Every row gives one point. The points of each table are mixes of a few directions, plus a little noise. Count the directions of each table, and those that both share. Where both have some left over, give the other angles between the two spaces (their principal angles), to ten degrees, smallest first.

First:
[[  7   8  23]
 [  6 -23 -30]
 [ 31 -12  28]
 [-50  21 -43]
 [  7   6  21]]
Second (5 x 3):
[[  9  18  45]
 [-13 -24 -60]
 [  4   8  19]
 [ -7 -13 -32]
 [  6  11  28]]
Directions: first 2, second 1, shared 1

First:
[[ -3  -5  42  48  60  10]
 [-15 -10 -33  13 -16   9]
 [  9  30  -8   7   6 -12]
 [ -4 -18 -21  12  -3 -18]
 [  7   9  30 -34  -7  17]
 [ 13  13  -8 -28 -19 -19]
 [  4  -2   0 -31 -23   2]
 [-11 -16  -3  12   3  11]]
Second:
[[ 19 -23  24 -47 -13 -34]
 [-17  11  -4  24   7  40]
 [ -9   3   5   6   2  26]
 [ 18 -16  12 -32  -9 -36]
 [ 13  -6  -2 -13  -4 -32]
 [  8  -3  -1  -8  -3 -19]
 [ -8   5  -1  12   3  21]
 [ -4  22 -39  42  10 -15]
 [-19   7   7  17   5  50]]
Directions: first 4, second 2, shared 2

First:
[[-34 -29  26 -18 -13  -8 -31 -14  -7]
 [ 17   9 -10   9  12  11  -3   7  11]
 [ 36  31 -36  24  -1   4  42  -2  -9]
 [-13 -15  27 -16  17 -14  10  30   6]
 [ 34  17 -28  23   5   2  28  -3  -8]
 [-47 -35  42 -30  -9 -16 -21   1  -6]
 [  7  20 -10   1   4  18  -9   6  21]
 [-41  -1  17 -24 -30  -5  -7 -14  -6]
 [ 41   3 -30  31  14  11  -7 -12  -2]]
Second:
[[  7   1  60   4  45  49 -51  30  -3]
 [ -6  -2 -12  -6 -21 -15  22  -6   6]
 [  1   2 -23   5  -4 -14   7 -13  -4]
 [-11  -7 -20 -18 -47 -27  49  -8  13]
 [  9   7  -6  17  30   5 -28  -7 -12]
 [  6   6 -15  14  17  -2 -15 -10  -9]
 [-12 -13  45 -31 -31  17  26  30  22]
 [ -2   1 -26   1 -13 -19  16 -14  -1]
 [  8   6  -3  14  27   7 -25  -4 -12]]
Directions: first 4, second 2, shared 0; angles 40, 40

First:
[[ -2 -21   4   6  -3 -19  -6   2   6  -6  -7  20]
 [  2 -29  28  15   6  -7 -17 -14   9 -20   1  30]
 [  2  45 -22 -18   1  29  19   6 -13  20   8 -45]
 [  1 -18  19  10   4  -3 -12 -10   6 -14   2  19]
 [ -2 -28  10  10  -2 -22 -10  -1   8 -10  -7  27]
 [ -3  36 -39 -20 -10   4  24  21 -12  28  -4 -38]
 [  3  50 -23 -19   1  33  20   5 -14  21   9 -49]
 [  0 -34  24  15   3 -16 -17 -10  10 -19  -2  35]]
Second:
[[-14  -9   3 -23   6  10  -3 -20  20  -6  -1   2]
 [ 27  -7  -6  13   5 -17  -1  32 -35   8  33  -3]
 [ -6  10  21 -11 -14  32  -9 -31  18 -21 -10   6]
 [ -6   7 -17 -19 -60  -9   2   7  10  -6 -32  13]
 [ 20 -17  -8   0  16 -18  -2  25 -25  10  35  -4]
 [ -3  -1  -2  32  58 -12   9   9  -9  21  12 -14]
 [ -1   6  13  -2  -7  18  -5 -16   7 -11  -3   3]
 [-18   5 -15 -31 -58  -4   1  -7  24 -10 -40  15]
 [ -9  23  20  23   7  25   0 -24  13  -7 -20  -2]
 [ 10 -15 -11  18  47 -24   7  25 -21  23  29 -12]]
Directions: first 2, second 4, shared 1; angles 80

First:
[[  4  -8   1  -8   9  11   0   1  -8 -10  -6  17  -7   6   4  13  -2 -12
  -19   4]
 [  8  33 -60   2   7   3 -15 -15  -6  -1   3 -18  16 -13 -12  -2  16  -9
    8 -18]
 [  5  32 -46   9   4  -7 -15  -8  -1   6   9 -26  15 -12 -15  -9  11   5
   15 -15]
 [ -6 -14  20  -4 -11   1  11  -2   6   1  -6   7  -1   1   8  -1   1  -3
    5   5]
 [  1  14 -18   5   1  -4  -6  -3   1   4   4 -13   7  -5  -6  -5   4   4
    8  -6]
 [  0   6 -10   1  -2  -1  -1  -3   1   2   1  -6   4  -4  -2  -3   4   0
    6  -4]
 [ -1   4  26  18  10 -21 -10  23   2  12  20 -17  -9   8 -10 -10 -22  35
    3   7]
 [ -3 -23  24 -11  -5  10  12   0   0  -7 -11  22  -8   6  12   9  -2 -12
  -11   9]
 [ -3 -21  32  -5  -1   3   8   7   0  -3  -4  16 -10   9   9   5  -9  -1
  -10  10]
 [ -3  -9  14  -3  -5   1   6   0   3   0  -3   6  -3   2   5   1  -1  -1
    0   4]
 [ -3 -15  18  -6  -6   5   9   0   2  -3  -7  12  -4   3   8   3  -1  -6
   -4   5]]
Second (9 x 20):
[[ -1  -8  -8  10   4   0   5  -3  -9   0   7  21  17 -19   4 -23 -17   7
    3  -2]
 [-10  12   6  -9   8  -1   1  -2   9   4  -9  -7 -13  16  -9  16  -8 -16
   -5  17]
 [  9   4   8   8  -5  -3  -1  -6   0   3  17   1  -2  -1   2 -15   2   7
   -4  -7]
 [ -7  -6  -9  -4   2  -1   1  10   5  -4 -15   1   6  -1  -1  17  -3  -1
   -1   6]
 [ -3  -8 -10   6   6   0  10   4  -8  -3   1  21   7 -20   5 -21 -18  -3
   -5   0]
 [  4   4   5 -17  -8   6  -5   8  -1  -6 -11 -26 -29  18   0  19  34 -15
    0  -8]
 [ -8  12  10 -21   3  12 -17 -16   0   7 -17 -30  -6  34 -10  35  23  -7
   29   6]
 [  5  -4  -1  10  -6  -8   0   6  10   0   6   4  11  -5   1   2  -4  15
   -8  -1]
 [ 11  -6  -1  17  -4  -5   6  -1  -5   0  21  17   8 -20   7 -32  -9  13
   -9 -11]]
Directions: first 3, second 5, shared 0; angles 50, 60, 90
